Each wall is flat, endless, passes through zero and stands at right angles to its row. A trip goes straight from one point to another. Which walls does it cross, in order?

Walls:
(1):  213 -123
(2): -46 278
(3): -21 381
(4): 372 133
Trips:
  18 -189 to -341 -244 => 1
273 -54 to -85 116 => 3, 2, 1, 4

Walls:
(1): -174 -103   76 -225 -341  -23 -130  -99 -191
(2):  144  311 -241  -75   27  104   29  274  255
(3):  240  553  257  141  -88  -49   80  -23 -303
(4):  144 -109  176   86   99   69 -218 -267    6
Trips:
 127   19  -74   -5 -144  -30  142  116   52 to  122   42   78  103 -124 -213  -52 -165  221 => 4, 2
-164  -12 -312 -421  -99  -74  126  234  -11 to   19   18   15  -21   98 -355  -22  180 -285 => 3, 2
 266   72 -124 -219  236 -222 -192  280  109 to -135  300 -139   80  -47   53  -70 -154 -370 => 3, 1, 2
-250   39  -26   -6  182 -195  189   79  173 to  -58  242  -15   16  -51 -407 -215 -143 -189 => 3, 2, 1, 4

Walls:
(1): -130  180 -268 -133 -115  109  -36   64  267 -121  -98 -235  206   88  118  329  182 -239
(2):   42   -5 -157  179 -106  233    3  -80  -29 -114  -98   69   99   92  -46  -92  -58  241
(3): -172  -72  150 -227   80 -121  351   79  -26  104  148  294 -190  -70 -158  151  114 -232
(4): -111   90  173 -128  -37 -456   94 -236   28  109    3 -311  -69 -188   23   88 -258  171
(5): -264   14  123 -197  -57  -59  215  -13  339   51  -37  104 -115  -83  223   61  293  -13
(6):   99  246  -87 -134 -138 -303  -30  -17   35  -38 -271   79 -368  -43 -280 -320   11  134
(7):   34 -201 -199   99 -311 -309   54   18  -15  244   34 -242   39  -49  257   71   10  -66
(8):  -66  -45  180  -28 -127  -50 -426 -109  161  143 -249  355  -32 -212  -62  188  -57  -25
Trips:
 -15 -128   45  -40  -14 -204 -266 -398  -41  320  -95 -261   23  -53 -208   80   48  152 to  185   87  236   -5 -125  -64 -112    5  282 -219  282  -73   58   89  -14  -78 -203  113 => 7, 2, 8
  27  -65  141 -137  142 -271   81  271 -174  -10 -139 -104 -193  318  217  -52   53  176 to  -79  424 -308 -455 -150 -110  174  -25  353   12  113  238  -63 -192  184   70  216  -30 => 1, 8
  54   -9   73  252   11  179 -187 -114 -266 -131 -231   64 -103 -214 -213 -285   10   80 to -121  122 -154  125  -10 -125  270  -25   96  -20  -17  -96 -136 -239 -445 -251 -137  102 => 4, 8, 3
 100 -168   20  250  313  210 -213 -138 -120  157 -151  203  540  118   -2 -175  -65 -238 to  -36 -197  282   79  133  121  -14  -76  113  -83   59  118  123 -177  -18 -156  100   70 => 5, 3
